Each row is a point. Two turns around zero, p and q, are shown by what they do to some points. Write where each new point lands after one turn and then the other. Backwards means that the second turn is done in reverse. Each puzzle has new turns, and all numbers are rounded.
(in the rows, 128 means zero)

Turn p:
120; 143 -> 111; 128
111; 110 -> 136; 105
123; 158 -> 99; 137
159; 102 -> 165; 144
Turn q:
151; 146 -> 99; 125
126; 95 -> 148; 155
107; 142 -> 138; 105
Where do these land?
q, then p: 149; 115 -> 103; 129
q, then p backwards: 119; 149 -> 106; 121
q, then p: 147; 101 -> 98; 142
p, then q: 97; 147 -> 164; 127

Turn p:
127; 139; 101; 121 -> 135; 146; 119; 149
113; 130; 168; 154 -> 106; 85; 138; 118
115; 115; 108; 91 -> 163; 142; 102; 125
138; 157; 150; 116 -> 96; 130; 107; 119
150; 85; 128; 132 -> 149; 139; 160; 100
125; 142; 113; 154 -> 119; 126; 142; 157
Turn q:
146; 96; 129; 106 -> 126; 96; 156; 130
122; 111; 121; 137 -> 139; 115; 122; 139
153; 134; 99; 148 -> 117; 107; 97; 109
98; 152; 177; 125 -> 149; 182; 150; 130
121; 147; 114; 124 -> 110; 139; 116; 133
Where do these land?
p, then q: 101; 119; 125; 101 -> 109; 96; 120; 118
q, then p: 149; 151; 162; 133 -> 114; 142; 89; 112
p, then q: 128; 107; 144; 152 -> 145; 125; 159; 129
q, then p backwards: 107; 137; 86; 133 -> 112; 172; 124; 118
p, then q: 127; 109; 126; 154 -> 150; 129; 148; 116
p, then q backwards: 157; 145; 125; 96 -> 122; 173; 127; 138

Turn p:
140; 153; 160; 117; 97; 112; 137; 150 -> 153; 144; 153; 128; 98; 151; 127; 156
140; 126; 133; 127; 96; 106; 125; 90 -> 136; 102; 127; 140; 103; 130; 88; 134
127; 137; 121; 135; 163; 126; 156; 95 -> 143; 123; 129; 135; 145; 77; 121; 119
93; 142; 94; 146; 151; 143; 154; 115 -> 132; 112; 118; 94; 142; 82; 148; 111
146; 103; 94; 118; 119; 121; 105; 138 -> 119; 113; 124; 130; 145; 166; 119; 99
89; 132; 130; 142; 165; 130; 129; 144 -> 112; 127; 130; 117; 153; 103; 166; 145
113; 148; 129; 81; 109; 163; 117; 110 -> 93; 149; 151; 102; 95; 119; 105; 111
145; 100; 153; 130; 109; 109; 138; 141 -> 142; 123; 127; 165; 110; 153; 138; 136
146; 130; 133; 149; 146; 100; 119; 158 -> 149; 130; 128; 139; 162; 150; 140; 151
141; 110; 135; 135; 125; 169; 99; 139 -> 101; 158; 95; 130; 127; 148; 128; 121
Turn q:
132; 119; 123; 153; 103; 150; 116; 101 -> 172; 139; 119; 127; 128; 146; 137; 143
105; 129; 106; 114; 105; 121; 141; 143 -> 131; 107; 127; 139; 110; 115; 151; 104
144; 124; 152; 131; 96; 155; 142; 117 -> 161; 144; 113; 105; 150; 131; 130; 110
95; 170; 108; 109; 167; 119; 135; 145 -> 77; 105; 111; 173; 123; 123; 122; 121
143; 136; 159; 161; 139; 108; 103; 129 -> 130; 139; 165; 132; 152; 148; 101; 143
135; 148; 96; 117; 142; 109; 147; 144 -> 111; 105; 122; 143; 105; 104; 105; 120
154; 121; 146; 161; 151; 135; 117; 103 -> 140; 150; 131; 121; 148; 138; 103; 168
138; 88; 144; 144; 115; 156; 122; 138 -> 150; 172; 139; 110; 131; 121; 147; 131
89; 127; 110; 79; 144; 89; 155; 137 -> 79; 76; 126; 129; 117; 101; 155; 117
146; 118; 135; 112; 118; 137; 102; 122 -> 129; 142; 129; 102; 116; 152; 128; 125
Where do these land?
q, then p: 120; 112; 136; 86; 141; 130; 135; 152 -> 120; 99; 156; 118; 108; 101; 134; 129
p, then q: 82; 121; 113; 145; 132; 107; 112; 96 -> 108; 124; 159; 116; 111; 105; 171; 143
p, then q backwards: 105; 155; 121; 133; 143; 108; 105; 114 -> 141; 116; 146; 129; 150; 98; 144; 109
q, then p: 133; 148; 87; 152; 130; 103; 137; 110 -> 127; 117; 96; 145; 134; 175; 134; 131
q, then p: 128; 104; 131; 126; 128; 112; 127; 120 -> 129; 135; 147; 142; 119; 134; 141; 127
q, then p backwards: 146; 123; 149; 122; 96; 135; 124; 159 -> 144; 142; 101; 99; 129; 148; 147; 139
p, then q: 120; 122; 109; 166; 151; 125; 104; 123 -> 98; 129; 125; 139; 99; 105; 135; 152
p, then q: 131; 116; 121; 112; 123; 137; 95; 107 -> 124; 130; 128; 146; 124; 155; 157; 141
q, then p: 154; 142; 142; 124; 106; 177; 172; 156 -> 142; 105; 144; 113; 161; 108; 65; 123
q, then p: 162; 138; 172; 113; 131; 148; 168; 142 -> 105; 115; 165; 121; 169; 105; 92; 129

Turn p:
148; 130; 122; 144; 175; 153; 129; 92; 85; 130; 148 -> 152; 140; 137; 167; 140; 133; 144; 191; 131; 118; 112
100; 125; 116; 133; 143; 141; 151; 119; 112; 143; 157 -> 130; 114; 145; 152; 109; 137; 115; 160; 110; 132; 143
98; 153; 137; 153; 149; 140; 115; 141; 155; 130; 147 -> 154; 113; 135; 110; 103; 163; 122; 129; 105; 140; 107
128; 152; 158; 152; 114; 135; 145; 134; 128; 107; 86 -> 140; 86; 124; 112; 129; 100; 155; 109; 137; 122; 103
139; 150; 140; 108; 148; 154; 164; 157; 110; 129; 110 -> 143; 115; 155; 171; 128; 110; 150; 100; 114; 118; 116
133; 105; 160; 124; 120; 102; 136; 116; 122; 151; 109 -> 104; 108; 138; 124; 169; 125; 125; 125; 148; 142; 135
136; 120; 133; 126; 97; 133; 88; 109; 111; 124; 129 -> 115; 143; 101; 114; 129; 136; 157; 140; 154; 136; 143
152; 143; 121; 115; 129; 140; 137; 105; 164; 125; 174 -> 107; 141; 111; 141; 118; 166; 112; 134; 112; 87; 108
134; 99; 88; 144; 116; 90; 130; 175; 141; 167; 96 -> 133; 146; 164; 108; 122; 102; 75; 93; 169; 147; 149
120; 92; 154; 115; 96; 123; 103; 118; 132; 87; 131 -> 91; 134; 78; 108; 137; 117; 144; 127; 120; 158; 129
128; 145; 110; 103; 115; 106; 117; 148; 118; 97; 134 -> 120; 160; 129; 107; 118; 109; 146; 113; 103; 116; 143
121; 123; 97; 120; 134; 118; 122; 124; 158; 147; 116 -> 145; 136; 122; 121; 132; 138; 90; 114; 133; 120; 148
Turn q:
116; 102; 132; 102; 107; 121; 131; 137; 101; 138; 129 -> 159; 127; 139; 110; 123; 140; 146; 101; 122; 118; 115
111; 131; 133; 131; 108; 97; 85; 155; 138; 117; 122 -> 122; 112; 136; 128; 116; 148; 155; 123; 155; 173; 112
101; 114; 156; 109; 87; 140; 111; 110; 127; 96; 143 -> 178; 127; 117; 141; 120; 137; 176; 141; 121; 143; 138
148; 131; 132; 116; 106; 145; 148; 128; 109; 162; 141 -> 134; 135; 134; 94; 151; 117; 132; 120; 93; 115; 127
113; 143; 128; 157; 129; 157; 139; 132; 129; 80; 169 -> 118; 172; 92; 159; 144; 138; 155; 154; 135; 121; 139
108; 127; 130; 105; 119; 108; 115; 124; 113; 92; 138 -> 156; 144; 145; 153; 115; 141; 151; 128; 138; 140; 115
143; 153; 123; 160; 128; 146; 150; 137; 125; 109; 120 -> 112; 143; 118; 132; 167; 137; 113; 150; 140; 122; 141
163; 156; 120; 126; 138; 123; 124; 114; 142; 156; 161 -> 95; 142; 139; 117; 125; 91; 121; 146; 96; 138; 118
113; 149; 150; 88; 153; 153; 114; 125; 123; 130; 104 -> 129; 101; 154; 166; 130; 135; 132; 109; 101; 126; 156
182; 111; 137; 132; 154; 94; 123; 142; 124; 159; 78 -> 103; 87; 171; 87; 113; 142; 82; 135; 140; 114; 121
135; 100; 132; 119; 152; 125; 134; 150; 149; 115; 140 -> 113; 117; 114; 139; 105; 146; 130; 136; 124; 104; 103
114; 104; 106; 144; 157; 124; 116; 96; 128; 181; 130 -> 116; 127; 118; 107; 88; 83; 107; 94; 134; 119; 146
129; 140; 92; 153; 120; 147; 142; 138; 145; 90; 87 -> 128; 113; 109; 154; 174; 127; 109; 142; 175; 123; 126
115; 132; 119; 150; 134; 112; 160; 106; 141; 168; 132 -> 127; 145; 102; 108; 119; 108; 84; 112; 117; 139; 132
Where do these land?
q, then p: 83; 108; 123; 141; 110; 163; 126; 135; 157; 107; 148 -> 140; 136; 132; 138; 99; 102; 80; 145; 138; 91; 131
q, then p: 130; 117; 98; 107; 140; 144; 96; 121; 145; 109; 136 -> 114; 105; 133; 100; 130; 95; 100; 129; 133; 132; 114
q, then p: 144; 133; 111; 133; 133; 148; 116; 178; 155; 98; 146 -> 166; 94; 130; 133; 110; 96; 97; 121; 111; 148; 129
q, then p backwards: 173; 134; 153; 99; 134; 110; 115; 119; 113; 118; 159 -> 122; 155; 128; 145; 150; 112; 136; 141; 94; 119; 174
q, then p: 127; 159; 147; 108; 149; 117; 153; 109; 89; 148; 104 -> 120; 137; 126; 125; 144; 165; 180; 158; 130; 138; 111
p, then q: 141; 153; 136; 143; 131; 132; 142; 103; 107; 166; 126 -> 118; 112; 96; 136; 121; 162; 133; 155; 125; 109; 127
p, then q backwards: 108; 91; 96; 145; 101; 145; 150; 135; 131; 129; 123 -> 115; 124; 122; 150; 157; 114; 116; 91; 161; 139; 113
q, then p: 146; 119; 144; 121; 166; 110; 104; 152; 131; 140; 148 -> 113; 88; 113; 125; 110; 117; 149; 121; 122; 149; 155
p, then q backwards: 155; 138; 140; 134; 150; 104; 122; 99; 139; 116; 124 -> 157; 125; 112; 129; 105; 139; 159; 147; 121; 120; 131
q, then p backwards: 105; 104; 109; 133; 123; 136; 150; 155; 158; 106; 136 -> 155; 123; 141; 128; 125; 167; 120; 103; 156; 112; 122
q, then p: 141; 147; 158; 110; 112; 112; 133; 108; 122; 167; 93 -> 103; 154; 136; 150; 161; 155; 154; 138; 142; 156; 137
p, then q: 109; 161; 128; 134; 108; 91; 134; 110; 97; 156; 113 -> 136; 136; 114; 142; 98; 161; 147; 144; 89; 109; 104
q, then p backwards: 101; 99; 122; 156; 106; 153; 123; 140; 120; 104; 108 -> 140; 139; 130; 124; 107; 150; 98; 97; 130; 146; 92
